Each row of a before or after table is a point. The points were changed in one or more steps. Then noise was added and the rows were shuffled. The steps act on columns, c1 being the first. What was done? A step turns or swaps two columns, mirrors them in a line or flattens them onto one, adds a multiple of one to another, or multiplies or shifts one. Angles are multiples of 10 degrees, from the lower column toward the higher: turns from -170 to 170, lines from 10 to 170 but not 90. Use the fewest steps. Two steps may share a column if one is a turn and the other turns, adds or multiplies; they go together, in the order done. Otherwise the lowest column goes first.

Before (8 x 3)
[[ 37 -34 -18]
 [ 21 -16  27]
 [-89  -4   5]
 [ 96 -50 -23]
 [ 50 -11 -34]
 [ 11 -19  60]
 [-61  48  -5]
 [ -3  25 -22]]
After (8 x 3)
[[-40 -30 -15]
 [-19 -47 -37]
 [-66 -86 -22]
 [-20  -7  62]
 [ 12  87   7]
 [-17 -19  27]
 [ 25  -2 -22]
 [ 60  53  -6]]
Steps: turn c1 and c2 by -100 degrees

Before (10 x 6)
[[  10   -9  -20  -15  -23   21]
 [ -54   11   37  -76  -26  -31]
 [  59   34   39  -53   -8   30]
 [ -42  -48   51  -74  -20   30]
 [  38    6   10    8   -6   12]
 [ -27    6   31  -12   19   -9]
 [  68  -48  -59   39   64   75]
 [ -18   12    0   -5   -1   58]
 [-121   34   -7  -39   36   10]
 [  -7    9   -4  -58    6    6]]
After (10 x 6)
[[ -9  40  15  90 -21 -34]
 [ 66  -5  30 112  36   9]
 [-17  61 -45  83 -18  36]
 [-28 -59 -43 -76  68  71]
 [-75  34  33   1 -11  31]
 [-24  10   1 -32 -12   9]
 [  8  28   9  31  20  -7]
 [  8   0   8  21  -1  52]
 [-19 -23  -9   6 -25  19]
 [-27  -2   4  50   5  11]]
Steps: turn c1 and c4 by -140 degrees; swap c2 and c3

Before (14 x 8)
[[ 32   9  17 -24  17 -28  20   6]
 [ 45  23 -51   2  30  19 -70  14]
 [ -3 -27  27 -29  53 -23 -17   3]
 [ 32  26 -21 -79  41 -40 -16  16]
 [ -8  10 -44  27 -28  32  16 -18]
 [ 39 -15 -53 -34 -31  36 -69  28]
 [  6  13 -59  29  -6   9  21 -13]
 [ 43 -15 -23 -38  30  -1   3   0]
 [ 18 -11  -3  48 -14  22   5 -29]
 [-17  -2 -20  45 -27 -13  15 -36]
 [  2  22   6 -53  25  -1 -19  11]
 [ 17 -14 -28  48 -30  -1 -10 -70]
 [ 29  42 -17   0  -2 -13   4  12]
 [ 46 -26 -52  -7  12 -14 -73  42]]
After (14 x 8)
[[   6   61    5  -55   22   -3  -21    7]
 [  50   13  -53   -6   14  -41  -73   42]
 [  33   65  -21  -76   41 -117  -18   15]
 [  42   64  -55    9   35   55  -74   16]
 [  16   33   -6   51  -12   67    3  -28]
 [  -9   52  -41   28  -25   94   18  -18]
 [  41   27  -22  -37   32   -4    3   -4]
 [ -19   37  -19   41  -32  -39   16  -37]
 [  39   25  -51  -35  -30  110  -71   32]
 [  30   82  -16    3   -2  -37    5   13]
 [  -4   16   29  -29   57  -70  -19    4]
 [  15   28  -28   47  -33   -3   -7  -70]
 [   8   55  -59   28   -7   24   19  -13]
 [  31   49   16  -21   16  -84   21    7]]
Steps: shift c2 by 40; multiply c6 by 3

Before (9 x 11)
[[ -74   17   77  -18   63  -49    6 -101   56  -57    1]
 [ -47   15   -6   75  -29  -26  -36  -39    7   63  -11]
 [  15   -4   14   25  -68  -51   52   66    8   16   13]
 [  -5  -39   17   -8   40   20   20   62   43  -44  -27]
 [  -2   21  -19   33    5  -39  -40    2  -58  -34  -48]
 [ -40    6  -62  -14  -28  -73   29  -16  -48    7   23]
 [ -31   29   55 -100   76  -18   58    4   38  -18  -15]
 [  40  -12  -36   16   34  -17   23  -63   17   13  -11]
 [ -63  -12   82   61   36  -69    2  -19  -48    2    9]]
After (9 x 11)
[[  -4  -16   56  -62  -81    5  -62  -18   37  -17  -16]
 [   9   43   14   33  -37   62  -11   18   42  -44  -28]
 [  51   13  -35   58  -20  -63  -18  -16   18   15  -13]
 [  -2  -30  -20   74   -4    3   37  -38  -60  -34  -47]
 [ -57  -20   -7  114   11  -38   32  -27    6   64  -10]
 [ -11   14   15   65   70   68  -49  -51    5   19   12]
 [ -45   12   81  101  -53  -20    0  -69  -49    0   10]
 [ -49    0  -63   28   13  -14  -27  -75  -46    6   24]
 [ -45  -15   77   24  -83 -101  -11  -51   55  -56    0]]
Steps: mirror c1 and c5 in the line at 10 degrees; turn c2 and c7 by -170 degrees; shift c4 by 40; swap c6 and c8

Before (10 x 12)
[[ -26  -47    1   -5   22   50  -22   36   -8   39  -12  -19]
 [   7  -49  -22  -27  -30  -54 -116   29  -18   31   22   34]
 [ -22   19  -30   -5  -32  -14    7  -18  -13    6  -41   78]
 [  29  -60  -66  -28  -32   86    3  -60   57  -20   22  -25]
 [  15  105   11    2   17  -11   12   22  -20  -24    5  116]
 [  75  -38  -33   21  -27  -68 -121    7   27  -31  -22  -19]
 [  32  -57   -3   -8  -27  -41   -6   36   52   34   -8  -25]
 [   9  -42   14   63  -34   13   10   30    1    9   22  -23]
 [  21   77  -34   37   21  -74    9  -49   -6    6   17  -26]
 [  33  -63    8    6   20  -58   10  -12   -5    9    1  -21]]
After (10 x 12)
[[  31  -44   -4   -9   12  -49  -11   36   21  -52   -8  -26]
 [  76   24  -34   21   34  -64 -121  -15   10  -44  -22  -21]
 [  10  -17   14   64  -31  -17    5   32    2  -41   23  -21]
 [  32  -22    9    7   56  -21   11  -11   -2  -60    1  -23]
 [  28   10  -65  -30  -86   31   11  -59   23  -60   22  -25]
 [  13   41   11    2   21    6    7   22   -8   98    4  116]
 [ -22   -1  -30   -5  -10  -33   10  -17   -4   19  -39   80]
 [  22    7  -34   38   70  -31   17  -45   -2   77   17  -28]
 [ -27  -48    2   -4  -23   47  -27   31   -3  -40  -11  -20]
 [   7  -41  -22  -27   21  -57 -118    6   -6  -44   22   35]]
Steps: turn c2 and c10 by 80 degrees; turn c5 and c6 by 50 degrees; turn c7 and c8 by 10 degrees; multiply c9 by 0.4

Before (14 x 18)
[[ -2 -45 -12  -3 -34 -15 -31  21  58 -17  19  12   4  36   9  19  43  13]
 [ 44  37   8 -42 -12  -7 -59  24  66   0 -25  23  23  25  10 -14  -4 -18]
 [ 75 -55 -47 -23  13 -26 -23  -8  23  37 -23  52  30  16 -73  45 -10  80]
 [ 37  15 -29  12 -19  -7  34   2  82   9  -7 -24  29  22 -56 -14 -95 -20]
 [ 13  33 -47   2  -3 -22 -57 -81  13 -17  26 -26  30   8  -1  19 -23   6]
 [ 13  21 -41  16 -20  -9 -36  -1  16 -13 -26  44 -88  22 -11  37  42   0]
 [-30  31  87 -25 -36   8   0 -12  -4 -18  77 -11 -18  35  26  -3  43 -11]
 [ 76  -2 -46 -48 -24   6 -35 -44   0   0 -21 -24  19  26  30  15   5  26]
 [-17  33  36 -35 -42 -26 -33  25  48  -3 -26 -26 -22  15 -24  55  -3  -7]
 [-11  23  24 -30   3 -12  -8  30  13  29   3 -25  24   6 -16  35  35 -14]
 [  9  -1  34   8 -23 -12 -48   9   7  51  25 -32  29  43  16   4  -2   1]
 [ 47   2  26  30  31  57 -33 -10 -13  -7 -23 -11  16  33  -6  14  42  62]
 [-31 -47 -11  27 -30 -19 -47  17   7   2 -27  -4  31  26  30 -62  30  47]
 [-28  36 -43  17  -9  -9  -9   0   4 -17 -25  19  31 121  -3   5 -10  29]]
After (14 x 18)
[[ 77 -52 -44 -29  29 -32  11  23  34  39 -26  48  20  -2 -71  17  -3  78]
 [ 12   0  34 -16  -5 -17  41  26  -2  55  23 -27  32  39  23 -12  -3   2]
 [ 36   9 -33   1  68  -8 -24 -26  31  15  -7 -24  29  27 -57 -24 -94 -22]
 [ -3 -42 -14 -14  37 -17  34  -1  53 -13  17   3  -2  32  12  -1  39  18]
 [ 12  21 -36   5   5 -14  26  24  60 -17 -23  44 -78  26  -8  27  45  -1]
 [ -7  25  28 -33  16 -13  31 -18 -12  32   9 -23   3  -9 -16  24  36 -13]
 [-27  28  88 -39 -16   6 -13   6  20 -16  78  -9 -30  21  20   6  42 -10]
 [-14  38  35 -35  32 -27  44   6  33  -3 -28 -21 -49  -8 -25  29  -7 -15]
 [-32 -49 -11   7  -4 -12  44  16  26   1 -29  -8  41  40  32 -81  30  49]
 [ 41  43   9 -51  58 -12  62  18  52   6 -29  22   2   0   5 -19  -3 -22]
 [-19  35 -43 -41   3 -10   6   8  19 -22 -18  25  43 114  -1  -2 -14  30]
 [ 18  35 -46   1  16 -19  -1 101  -9 -17  24 -27  34   9   0  -6 -31   5]
 [ 79  -4 -49 -52 -10   6  -3  51   9   7 -20 -24  -1   1  23  22   2  21]
 [ 48   1  30  13   0  55  16  28 -44  -4 -24 -10  27  43  -9  68  46  67]]
Steps: add 0.5 times c4 to c13; turn c4 and c14 by 30 degrees; turn c5 and c9 by -70 degrees; add 0.7 times c12 to c9; add 1 times c6 to c16; turn c7 and c8 by -140 degrees
